Every row gives one point. Each copy is the shape, with its points in the same order, turned, moved and blurred by noise. Say if it was mirrored as well.

Shape (8 x 3):
[[ 36  -1  31]
 [ 15 -19  16]
 [ 23  -9 -29]
 [-64 -15  31]
 [ -6 -32   7]
 [ 11  84   4]
 [ 38  43 -20]
 [ 24  24 -61]]
Copy 1 (8 x 3):
[[ 64  -1  39]
 [ 40 -17  38]
 [ 38 -40  -2]
 [-36  -5  63]
 [ 19 -32  46]
 [ 25  58 -32]
 [ 50   6 -30]
 [ 28 -32 -46]]
Copy 1 is: only turned
Copy 2 (8 x 3):
[[ 18  18  19]
 [-18   9   5]
 [-10  34 -38]
 [-25 -68  19]
 [-21  -1  -6]
 [ 80 -19 -30]
 [ 53  21 -33]
 [ 17  26 -79]]
Copy 2 is: mirrored
Copy 3 (8 x 3):
[[ 22  51  34]
 [  0  42   7]
 [ 36  30 -18]
 [-64  -1   7]
 [-14  41  -8]
 [ 54 -37  53]
 [ 67  -2  17]
 [ 66  -5 -32]]
Copy 3 is: mirrored
Copy 4 (8 x 3):
[[ -7   7  51]
 [-15 -17  39]
 [-48   3  15]
 [ 39 -41 -16]
 [ -6 -38  16]
 [ 12  81   4]
 [-35  52  18]
 [-66  35 -13]]
Copy 4 is: mirrored

Shape (10 x 6):
[[ 23  20 -33  12  14 -34]
 [  8  30 -21 -10  15  31]
 [-25   1  55 -20 -51  34]
 [-37 -17  44 -30 -44  26]
 [ 26 -22  33  26  76 -38]
 [  6  35  36  18 -66 -13]
 [-11  33  41   6  60 -76]
 [ -1  -2  -8  11  29  16]
 [-50 -18   9  27  14  20]
 [ 26  -8 -38   5  70 -75]]
Copy 1 (10 x 6):
[[-11  23   2  34   9 -42]
 [ 10  -5  12  42  17  20]
 [-11 -53  42   2 -60  52]
 [-27 -74  39   0 -47  47]
 [-49  43   5 -52  42  -3]
 [  0   9  45  18 -81   3]
 [-70  58  65  -7  29  -5]
 [-21   1 -16  13  13  22]
 [-61 -19 -14  18 -12  36]
 [-44  39  -2  -3  62 -63]]
Copy 1 is: mirrored
Copy 2 (10 x 6):
[[-24  22 -50 -17  16 -37]
 [-19  20 -32 -25  21  40]
 [-18  20  35  -2 -61  55]
 [-37   7  34 -26 -61  42]
 [ -9 -32  18  12  55 -46]
 [-27  58  -2  27 -65   4]
 [-73  23  20  17  40 -67]
 [-26 -15 -19 -17  18  21]
 [-48 -50 -13   3 -14  26]
 [-24  -7 -38 -34  56 -81]]
Copy 2 is: only turned

Shape (15 x 9):
[[-36 -12 -31  67  -4 -40 -27 -73 -21]
 [-44 -31  33  64  31 -73  45  19 -29]
 [-14 -14   1 -15 -16 -70  64 -19  46]
 [ 20 -31 -19 -10  15  27  39   7 -18]
 [-10  38 -20  66 -26  33   6  15  52]
 [-19  27 -59  -2 -32  33 -29 -48  20]
 [ 50  57 -37  17 -25  -1  19   6 -39]
 [ 40   0 -32  48 -46   7 -28   4 -44]
 [ 18  28  35 -27  20 -68  41 -17  12]
 [-29  -8 -28 -16 -39  -4  42 -13 -15]
 [-36  57  12 -36  11  -3  29   3 -15]
 [ 63  57 -43 -10  -7  21 -18  21  63]
 [ 49  28  45 -27  46   5  59  -7  10]
 [  4 -30  31 -26 -39 -55  21 -17  -6]
 [  5  51  -2  67 -36 -13   9 -33 -33]]
Copy 1 (15 x 9):
[[  19  -82  -75   16  -32   36  -15  -35   16]
 [   3   -5 -111   30    1  -13   15   40  -43]
 [  33  -18  -18   13  -64  -75   31    5  -25]
 [  60    4   -5  -18   34   -5   35  -17   -4]
 [  42  -54   35   54  -19   50   18   33   -9]
 [  35  -71   36  -16  -34   41    2  -23   51]
 [  44   41   15   33  -32   51   -6  -27   23]
 [  43   -9   -1   10   -9   68  -40  -44  -20]
 [ -19   15  -12   44  -28  -59   35  -18   10]
 [  39  -12  -11  -44  -45    7   31   -3    5]
 [ -28   14    4   -5  -29    2   51   20   42]
 [  45   -9   92   53   -5    1  -26   -9   35]
 [   7   31   14   47   28  -43   75  -26   14]
 [  -7   -6  -21  -17  -41  -43   16  -37  -41]
 [  13   -5  -27   48  -47   70   17  -32    2]]
Copy 1 is: only turned
Copy 2 (15 x 9):
[[-49 -13 -15 -12 -47 -15  -7 -32  65]
 [-29  -3  32 -73 -11 -70  49  27  12]
 [-49  28  -4 -58 -29 -37 -47  14 -65]
 [ 27 -21   3 -18  19   5  14 -37 -55]
 [-32 -16 -40 -23 -65  67  35  22 -38]
 [-27 -24 -20  22 -36  71 -50 -24 -10]
 [ 48  21 -32 -64  -7  56  -6  -1   1]
 [ 56 -43 -37 -33 -42  32  -3 -11  26]
 [ -5  79   3 -36   8 -31 -30  21 -33]
 [ -3 -16  34 -42 -18  19 -33 -22 -36]
 [ -7  47  50 -17  10  41 -15  14 -34]
 [ 13  23 -89   3 -10  79 -19  34 -51]
 [ 22  87   3 -13  14  -7  29 -15 -77]
 [ 19  10  20 -31 -36 -54 -50  12 -32]
 [  2  18 -13 -51 -68  33  14  -6  37]]
Copy 2 is: mirrored
